Each point is reached from the start by the listed moves, each made once or not at all, plus a little noise. Is the number of moves made odd or even? Then give how often each move was made.
(in the rows, 128 means zero)

Moves:
(1): [176,147,122,110]
(2): [135,155,109,152]
(3): [96,161,139,94]
Start: [133,121,128,115]
Points:
[147,174,133,63] => even (1, 0, 1)
[156,203,111,89] => odd (1, 1, 1)

Moves:
(1): [168,121,129,114,131,135,122,113,132,123,99,121,133,103]
(2): [108,149,121,129,103,123,128,140,130,150,119,135,88,102]
(3): [116,114,195,141,114,128,156,95,113,121,121,160,119,125]
(4): [135,141,109,162,148,138,150,118,107,95,150,96,93,147]
(5): [107,130,158,131,169,106,123,139,126,146,121,122,131,115]
(6): [123,142,127,122,155,189,127,168,125,124,114,153,133,138]
(7): [130,115,137,101,145,141,161,135,127,132,133,132,116,132]
(8): [140,139,125,131,118,108,132,139,102,122,136,131,144,116]
(9): [148,138,118,138,137,131,171,170,161,126,114,112,114,98]
(10): [151,131,130,151,146,132,132,127,140,144,171,125,117,109]
(11): [153,133,157,112,139,106,107,163,138,89,153,118,116,156]
Start: [140,156,100,144,110,107,123,127,112,116,114,167,128,137]
Points:
[202,157,179,181,171,114,233,168,129,55,186,143,36,135] => even (0, 0, 1, 1, 0, 0, 1, 0, 1, 1, 1)
[217,190,80,184,168,170,147,152,79,84,144,156,108,111] => odd (1, 0, 0, 1, 0, 1, 0, 1, 0, 1, 0)
[186,176,151,163,188,69,145,214,166,108,160,134,94,105] => even (0, 0, 0, 0, 1, 0, 0, 0, 1, 1, 1)
[102,174,157,153,98,165,150,147,95,125,86,232,85,120] => odd (0, 1, 1, 0, 0, 1, 0, 0, 0, 0, 0)
[104,203,120,145,146,122,121,200,84,146,90,194,112,98] => even (0, 1, 0, 0, 1, 1, 0, 1, 0, 0, 0)
[144,169,88,146,175,191,176,163,85,82,128,164,85,169] => odd (0, 0, 0, 1, 0, 1, 1, 0, 0, 0, 0)
[181,142,215,136,189,92,176,121,88,55,122,149,67,148] => even (1, 0, 1, 1, 1, 0, 1, 0, 0, 0, 1)

Moves:
(1): [164,135,149,117,112,125,120,125,111,111,141,137,132,121,106,126,127,124,119,117,120,139,118,120,134]
(2): [130,137,123,126,136,134,136,142,115,125,133,140,114,126,134,130,109,129,136,137,132,116,122,129,133]
(3): [130,136,148,120,138,139,114,123,120,135,109,128,138,132,124,152,129,114,132,132,118,115,123,137,126]
(4): [119,137,142,142,130,116,141,130,140,116,127,142,122,106,128,142,145,142,110,114,134,129,120,146,151]
(5): [128,122,111,134,153,124,125,121,131,108,132,135,106,124,140,130,132,138,127,129,114,125,120,126,101]
(6): [132,117,126,140,128,149,133,124,129,122,144,133,119,135,123,133,125,146,146,136,128,145,130,122,124]
(7): [120,114,148,126,141,130,147,133,139,130,125,118,132,128,114,124,133,123,113,109,133,122,145,132,135]
(8): [134,116,131,117,130,126,118,145,136,138,136,119,116,121,133,129,139,126,120,140,132,127,116,124,132]
(9): [111,133,119,123,134,135,129,111,142,146,119,124,122,120,129,143,125,118,128,117,146,133,132,127,124]
(10): [150,139,140,143,124,114,158,111,119,146,151,109,125,147,140,142,144,127,118,119,106,140,132,123,152]
(11): [117,117,130,110,115,136,146,126,136,117,147,129,142,109,132,138,135,123,114,148,116,112,129,113,110]
(12): [144,120,125,130,120,134,146,127,123,151,120,154,129,141,136,127,131,123,134,129,144,138,114,124,119]
(13): [133,132,120,127,143,132,125,149,125,135,130,134,152,123,120,138,128,130,115,130,125,132,122,132,136]
(14): [138,125,120,128,125,124,124,114,139,102,120,124,128,153,133,131,122,120,131,136,133,119,127,130,137]
(15): [148,123,131,117,115,134,138,132,131,122,99,110,138,136,141,140,113,144,140,124,123,140,137,141,122]
(16): [107,122,105,123,109,117,139,126,103,140,102,132,119,125,98,144,159,134,113,117,144,123,122,136,134]
(17): [140,136,128,129,128,147,119,129,130,126,133,124,133,126,134,120,138,131,118,121,121,108,119,117,122]
(18): [121,129,152,94,117,134,123,121,137,119,136,124,139,149,115,113,113,159,125,127,125,121,108,138,133]
(19): [149,148,131,109,143,106,124,152,128,98,115,130,142,123,113,137,155,127,164,129,152,131,134,122,127]
(20): [138,133,116,134,144,120,133,122,133,136,136,133,122,109,120,109,138,129,118,150,132,123,140,141,124]
(21): [130,124,124,146,137,126,134,133,116,144,150,124,139,120,143,120,125,114,149,126,164,138,100,152,112]
(22): [132,126,133,118,117,134,122,125,109,124,122,117,130,144,140,125,137,131,110,132,146,137,140,136,131]
(23): [136,108,125,123,135,123,119,132,125,131,138,138,133,128,135,135,138,133,132,128,138,122,134,129,134]
(24): [130,129,124,134,116,131,139,132,132,132,142,135,117,133,124,125,139,118,123,122,112,133,135,146,129]
Start: [119,160,118,136,147,122,128,111,117,124,139,151,134,150,122,136,151,149,131,120,122,134,135,136,108]
Points:
[205,195,160,121,187,108,136,109,91,119,163,168,159,125,92,209,230,163,116,114,163,174,149,164,164] => odd (1, 0, 1, 1, 0, 1, 0, 0, 1, 1, 0, 0, 1, 0, 0, 0, 0, 0, 1, 1, 0, 1, 1, 0)
[131,155,71,153,145,103,179,97,57,193,184,152,106,148,132,155,216,125,111,113,188,151,140,203,130] => odd (0, 1, 0, 0, 0, 0, 0, 0, 1, 1, 0, 0, 0, 0, 0, 1, 0, 0, 0, 1, 1, 1, 1, 1)
[128,159,110,152,170,139,188,112,117,183,126,185,99,126,107,168,218,105,95,104,204,98,84,210,123] => odd (0, 1, 1, 1, 0, 0, 1, 1, 1, 0, 0, 1, 0, 1, 0, 1, 1, 0, 0, 1, 1, 0, 0, 1)
[200,173,162,113,207,77,177,109,117,45,173,177,137,119,107,195,220,142,111,127,110,88,139,153,135] => even (1, 1, 1, 1, 1, 0, 1, 0, 0, 1, 1, 0, 0, 1, 0, 0, 0, 0, 1, 1, 0, 0, 1, 0)
[249,155,139,77,165,159,207,129,120,99,215,140,150,179,134,157,200,168,119,130,173,156,96,174,86] => even (1, 1, 0, 0, 1, 1, 1, 1, 1, 1, 1, 1, 1, 1, 1, 0, 1, 1, 1, 1, 1, 1, 0, 1)

Moves:
(1): [156,135,122,100,109,136,135,110,144,118,146,121,113,130,127,127,121,106,111,125,139,158,150,124]
(2): [133,137,113,117,144,139,129,105,139,98,169,106,115,132,102,120,140,119,157,123,130,123,119,129]
(3): [121,130,160,130,132,150,129,113,111,112,173,143,130,122,139,153,141,74,116,149,146,148,136,145]
(4): [126,175,126,151,140,133,149,136,124,138,110,131,118,143,127,97,120,128,104,155,121,118,134,119]
(5): [114,120,150,113,134,129,134,118,96,116,112,140,136,128,110,126,146,132,90,128,111,157,140,139]
(6): [143,164,108,147,131,171,126,152,130,141,116,126,136,149,127,147,130,151,127,119,134,136,145,159]
(7): [109,156,152,134,121,111,151,151,125,125,147,125,126,111,138,100,109,136,130,148,141,135,115,142]
(8): [136,125,133,126,144,109,103,155,123,114,125,120,126,123,134,135,142,131,118,140,127,132,123,127]
(9): [122,137,150,137,122,138,170,121,137,134,110,120,147,139,119,136,144,123,120,111,121,137,113,122]
(10): [136,133,143,111,134,127,133,123,118,149,95,127,110,126,133,139,141,119,139,141,141,130,153,114]
(11): [118,124,125,133,124,128,122,121,129,151,158,130,112,119,135,110,105,115,136,117,141,158,112,128]
(12): [149,114,113,116,128,154,132,131,157,115,129,139,120,121,136,114,140,130,131,138,140,124,118,120]
(13): [118,123,114,139,123,140,141,131,127,131,139,129,143,111,110,143,137,119,126,115,126,128,135,142]
(14): [132,143,120,98,118,99,156,142,117,124,149,153,122,165,115,127,142,127,128,155,132,104,100,117]
(15): [127,139,120,148,127,118,129,132,125,124,129,125,135,137,141,120,132,129,149,131,140,136,124,134]
(16): [126,118,136,128,133,126,102,126,100,118,107,122,120,120,114,162,123,127,132,150,139,148,112,113]
(17): [119,98,119,141,111,148,142,126,121,129,136,106,110,125,150,140,138,122,118,131,119,135,117,138]
(18): [125,131,144,142,113,111,133,138,103,129,159,140,131,132,117,131,138,146,119,135,132,127,140,117]
(19): [141,98,136,115,148,126,140,131,130,132,130,118,130,141,123,108,118,121,145,138,146,120,136,128]
(20): [127,124,131,121,120,135,127,123,149,137,130,118,117,128,138,123,133,138,118,158,119,144,143,127]
(21): [125,122,130,130,107,130,114,127,133,147,122,121,127,139,129,117,130,127,132,130,162,113,136,128]
(22): [105,161,100,131,117,143,111,169,120,105,141,129,119,143,114,129,130,117,142,130,103,153,117,114]
(23): [101,131,110,117,156,129,122,132,130,120,140,165,129,151,128,148,117,139,108,119,165,122,161,119]
(24): [129,121,137,152,125,108,131,116,142,123,120,138,122,123,107,122,119,135,131,104,117,119,125,145]
Start: [168,126,145,157,140,148,131,109,153,113,119,159,145,121,99,112,125,126,139,130,108,119,134,136]
Points:
[153,156,97,130,131,242,122,132,156,64,182,186,63,201,66,188,182,85,155,215,194,150,152,137] => odd (0, 1, 1, 0, 0, 1, 0, 0, 0, 1, 0, 1, 0, 1, 0, 1, 1, 0, 0, 1, 1, 1, 1, 1)
[146,247,135,183,178,235,139,157,105,71,152,146,119,151,66,136,210,73,117,212,100,214,195,178] => odd (0, 1, 1, 1, 1, 1, 0, 1, 0, 1, 0, 0, 1, 0, 1, 0, 0, 0, 0, 1, 0, 1, 0, 0)
[107,224,114,135,104,204,247,166,106,46,249,182,134,199,19,149,182,126,79,133,126,194,151,160] => even (1, 1, 0, 0, 1, 1, 1, 0, 1, 0, 0, 0, 1, 1, 0, 0, 1, 1, 0, 0, 0, 1, 1, 0)

Moves:
(1): [117,105,149,124,142,118,133,119,119,124,115,153,139,136,143,116,130,112,129,109,119,126,126,120,131,114]
(2): [137,137,155,132,125,149,137,139,145,134,141,116,138,138,134,125,128,119,109,124,124,123,130,138,138,145]
(3): [112,121,142,113,146,112,127,123,113,129,119,114,141,142,130,121,129,116,121,120,131,116,131,125,154,122]
(4): [109,148,135,144,128,125,151,145,144,131,126,131,118,119,114,127,113,118,125,163,132,105,142,110,133,147]
(5): [128,146,123,136,135,135,141,122,128,132,124,127,116,103,130,116,126,121,127,131,109,141,124,132,125,116]
(6): [124,137,149,133,143,135,118,123,137,97,142,131,152,134,123,124,133,129,144,129,122,127,122,134,136,106]
(7): [121,138,129,121,136,128,132,123,125,105,125,125,138,146,114,124,125,130,124,117,136,134,127,123,129,119]
(8): [134,133,154,116,164,121,126,123,107,133,120,116,144,126,135,133,133,93,133,101,116,115,129,147,121,125]
(9): [123,136,124,131,120,117,106,122,131,127,132,112,112,144,111,142,107,122,121,96,132,136,142,116,129,134]
(10): [123,141,105,164,119,135,132,118,146,119,98,121,150,117,132,129,128,117,131,135,113,131,136,152,118,134]
(11): [154,121,127,103,135,125,115,140,123,136,135,115,147,140,146,135,127,112,115,137,130,125,129,129,139,147]
(12): [140,112,128,128,140,108,130,133,116,141,120,115,126,119,126,127,141,116,138,126,114,138,136,128,113,146]
(13): [158,129,139,142,129,158,120,108,102,136,135,121,135,131,151,119,150,135,128,142,126,134,123,148,125,136]
(14): [133,122,128,138,122,138,126,140,142,118,119,122,122,143,133,127,114,148,113,131,146,122,116,122,139,128]
(15): [127,148,144,121,123,152,130,82,112,90,150,130,139,110,90,111,139,143,126,134,125,112,134,117,146,115]
(16): [142,121,114,136,132,117,130,112,137,130,124,132,133,134,118,129,135,133,137,124,115,131,152,135,115,126]
(17): [128,128,126,136,113,138,120,154,154,131,130,137,120,157,129,143,134,136,102,132,148,113,119,115,148,150]
(18): [128,102,132,131,120,142,118,115,137,131,122,142,115,139,130,117,138,136,132,115,156,134,109,125,127,97]
(19): [113,122,119,121,126,118,132,123,108,134,136,139,114,104,130,145,135,119,123,145,132,148,137,142,112,125]
(20): [108,114,142,122,121,105,128,128,127,140,110,143,105,134,120,127,141,128,129,131,130,128,121,121,113,132]
(21): [137,128,132,149,137,133,131,140,143,146,120,114,131,129,135,142,139,139,126,122,118,124,125,117,102,131]
(22): [105,139,138,135,144,100,148,120,149,108,130,127,127,134,120,127,115,113,143,113,125,118,130,119,132,118]
(23): [137,128,93,126,123,156,102,114,141,125,145,98,119,147,119,130,114,134,112,101,118,122,144,128,127,148]
(24): [150,147,132,129,125,138,125,137,120,108,140,91,141,134,128,131,135,106,119,126,115,119,133,136,129,132]
Start: [111,125,148,125,124,138,123,133,128,136,133,128,126,145,132,129,153,126,127,116,106,126,117,129,145,138]
Points:
[120,171,201,179,179,202,109,106,205,16,129,63,205,235,105,126,152,70,81,60,106,31,119,98,181,129] => odd (1, 0, 0, 1, 0, 1, 1, 1, 0, 1, 1, 0, 0, 1, 1, 0, 1, 1, 0, 0, 1, 1, 1, 1)
[148,132,171,177,149,170,102,145,148,134,140,29,132,249,127,158,162,89,36,74,94,97,180,110,148,222] => odd (1, 1, 1, 1, 0, 0, 1, 0, 1, 0, 0, 1, 1, 1, 0, 1, 1, 0, 1, 0, 1, 0, 1, 1)
[92,125,206,188,171,84,123,147,215,153,98,99,138,192,115,182,179,35,117,92,93,101,155,136,102,181] => odd (0, 1, 0, 1, 0, 1, 0, 1, 1, 1, 1, 1, 0, 0, 0, 1, 1, 1, 1, 1, 1, 1, 0, 0)
